Each row of a before or after table is a point. One or more steps were done to the points. Then noise was added and the rows were shuffled. The steps act on columns, c1 being the first. Write out the steps. A step turns or swaps two columns, mirrors them in a line or flattens them onto one, adds a multiple of one to another, or multiplies or shifts one. Angles are multiples of 10 degrees, from the lower column toward the higher: turns from -170 to 170, lines from 10 to 170 but not 90. Use the fewest steps. Two steps may share a column if one is a turn and the other turns, adds or multiplies; they go together, in the order done. Otherwise the lowest column goes first.

Before (14 x 3):
[[-33  -2  -4]
 [ 11 -25  26]
 [-20  -2  -9]
 [  5 -42  36]
 [  6  19  -2]
 [ -9  10 -21]
 [-28 -13 -19]
 [  9   6   9]
 [-14 -20  10]
 [-35  14   4]
 [  4 -38  33]
 [  9 -18  37]
 [ -7  -3  -4]
 [  8 -12  33]]
After (14 x 3):
[[ 17  33   6]
 [ 22 -31  53]
 [  0  13 -34]
 [  2 -13  53]
 [ 23 -35  57]
 [  7   2  -6]
 [-17  10  -3]
 [ 27  19  -6]
 [  4 -19  60]
 [ 30   9 -30]
 [  7 -26  42]
 [ 23  -7  17]
 [ 17  12 -14]
 [-11   0  15]]
Steps: mirror c1 and c2 in the line at 110 degrees; multiply c3 by 1.6

Before (13 x 8):
[[-16 -48  13 -13  17   0  13  -8]
 [ 45  -1 -13 -31 -27  42  -8  20]
 [-13 -21  -3 -20   3 -37   9 -26]
 [ 42  -1 -36 -22 -18  29 -31  32]
 [-22   6   0 -41  11  -8  20 -30]
 [ -8 -20  35 -17  10 -17  -3 -44]
 [  3   6  19 -16  31 -16   7  23]
 [  5   6  -8  -2 -28  20 -22  46]
 [ 41  -2 -42  18   3  33 -19  19]
 [ 31  21 -11  -7 -26  22 -40  12]
 [-42  -2  20   8   1 -23  35 -10]
 [-43 -13   6 -26  23  -2 -12 -22]
 [ 12   4 -16 -30 -32 -16 -31  20]]
After (13 x 8):
[[ 39 -18 -25  -6  -7  32 -41  26]
 [ -3  14  10   4   1 -15  18  27]
 [ 49  30  -8  15 -10  45 -11  29]
 [ 40  17 -39  10 -10  29 -31  40]
 [ 36  17 -40 -20  -6  24  -6  15]
 [-13   6  10  24   3 -37  -4 -35]
 [-22  39  20  15   6  -8  -7 -36]
 [ 19  27 -33  10  -7 -17 -10  27]
 [-48  15 -14  21  10  -3   7 -29]
 [-12   6   3  25  -2 -18  32 -57]
 [-21 -15  15  50   4  -2   9 -14]
 [-38  -8  40  -1  11 -23  14 -13]
 [ 14   4 -21  -4   0  18  -5  60]]
Steps: flatten c1 and c5 onto the line at 170 degrees; mirror c2 and c4 in the line at 150 degrees; mirror c3 and c7 in the line at 40 degrees; multiply c8 by 1.3

Before (13 x 12):
[[ 31  -5  -2  27   1 -24  23  -1 -27 -35   7  -1]
 [ 60 -29   0 -16   6  -1  35 -33   3  18  21 -11]
 [-13  28  22  24  10 -14 -28  25 -14  30  -2  10]
 [ 24 -33   8  -4  12   2   0   4 -23 -22   5  13]
 [ 18  -7  -8  11 -38   0  -1  17 -15 -17  -2  -5]
 [ 31  -2  15 -26  23   2  31   6  32   5  32  -1]
 [  5 -21  -3  32  14 -13  -4  26   7   8   0  -7]
 [ 45 -28 -24  13 -18 -32   8   5 -17 -24  15  35]
 [-38  10 -12  13  11  -9  -2  10  -8  12  -4  10]
 [ 49  -5 -22 -19  27   7   9   4  -8  15  44 -26]
 [-24   6   5  48  -4  -2 -35   5  -8   0  28   7]
 [-26  -3   9  16  -2 -40 -33  14 -15   4  21 -17]
 [-34  -3  15  36  -5 -14  -4  35 -30  21  27   6]]
After (13 x 12):
[[ 16 -26  -7  -9  30   4  -1 -18 -28 -19   1 -17]
 [-25 -31   6  18   6  -2 -18 -44  -1  -4  25  -3]
 [  6   4  -2  -3 -13 -12  22 -41   7   8   0 -17]
 [ 31 -28  -2  14  23 -25  -6 -25  19 -38   5  -8]
 [-27 -28  12  -5  13 -40  -3 -20   7   5  22 -30]
 [ 26 -40   6  -5  13   1  21   1  20 -21   6   5]
 [ 61  51   1  19  -7  -1  50  29   3  14  22 -22]
 [ 44  27 -21 -15  -6   9  18  16  29  16  44 -37]
 [ 32  36  15 -17 -42   7  20  19   5   8  32 -12]
 [-37  19 -15   0  -3  -8  -2 -17  14  13  -5  -1]
 [-33  24  13 -12  32 -15  12 -49   8  18  26  -2]
 [-12  28  24 -10   7 -14 -22 -35  20  29  -2   1]
 [ 46 -34 -24   2  22 -29  17 -13  -9 -25  14  28]]
Steps: add 1.5 times c10 to c7; turn c2 and c7 by -70 degrees; mirror c4 and c8 in the line at 150 degrees; turn c5 and c9 by 120 degrees; shift c12 by -10
